Each row is a point. A path goes straight from each point to the next, and from the last back to the first. The post is the endless flat space through its rows: a point in 2 columns, a line in 3, a plane in 4, and so on, so that a path can go around it. How many times does the path go around the post? Going back the other way cancels.
In the rows, 128 means zero.

Post (2 x 3):
[[152 140 134]
 [109 110 109]]
Path (26 x 3):
[[177 147 158]
 [120  86 136]
 [180 137 120]
 [141 137  94]
 [157 182 135]
 [112 141 142]
 [123 133 157]
 [106 131 113]
 [151 151  91]
 [130 113  97]
 [130  97 110]
 [101  94 147]
 [134 143 148]
 [ 93  97 115]
 [130  86 128]
 [180 149 183]
 [127 139 148]
 [ 94 118 104]
 [116 119  72]
 [143 119 102]
 [178 142 146]
 [101  92 149]
 [117 158 149]
 [135 139 120]
 [ 84  95  59]
 [163 121 121]]
Times around: 2

Post (8 x 9):
[[125 104 127 123 142 133 130 118 157]
 [148 121 130 146 141 127 167 136 138]
 [149 186 121 121 116 135 141 148 108]
 [158 162 111  93 135 136 135 117 116]
 [128 122 121 159  90  91 157 103 141]
 [143 129 146 123 153 147 148 135  99]
 [175 131 126 113 137 133 103 114 127]
 [178  92 163 108  86  99 150 135 146]]
Path (26 x 9):
[[116 173 122 148 156 119 211 150 120]
 [188 133 138 101 115 120  75 107 177]
 [125 130 123 161 101 161 120 155 186]
 [182 141 101 120 111 132 138 123 145]
 [125 107 105 107 129 125 104  98 101]
 [169 150 151 116 175 139 132 152  71]
 [143 139 126 138 133 114 164 111 126]
 [138 129 140 128 115 150 112 105 129]
 [144 123 141  88 125 155 150 145 134]
 [149 123 105 149 125 105 164 123 127]
 [ 98 121 150  83 156 140 128 125 104]
 [111 116 101 114 123 107 179 137 125]
 [188  80 136 118 130 106 121  82  49]
 [153 139 109 144 149 104 196 104 106]
 [222 141 130 123 156 117 178 176 184]
 [132 196 149 128 103 173 139 172 134]
 [148 128 137 137 114 127 135 102  90]
 [113 154 114 143 127 124 181 160 112]
 [132 146 151  89 154 137 136 151 109]
 [164 145 147  74 153 124 203 155 117]
 [181 134  80 147 148 102 162  91 111]
 [ 94 173 119  98 116 129 117 131 117]
 [103 128 145 158 122 106 128  93 136]
 [144 145 164 136 104 149 139 154 110]
 [118 141 122 111  91 116 133  86  86]
 [192 110 130 126  74  70 153 120 127]]
Times around: 4
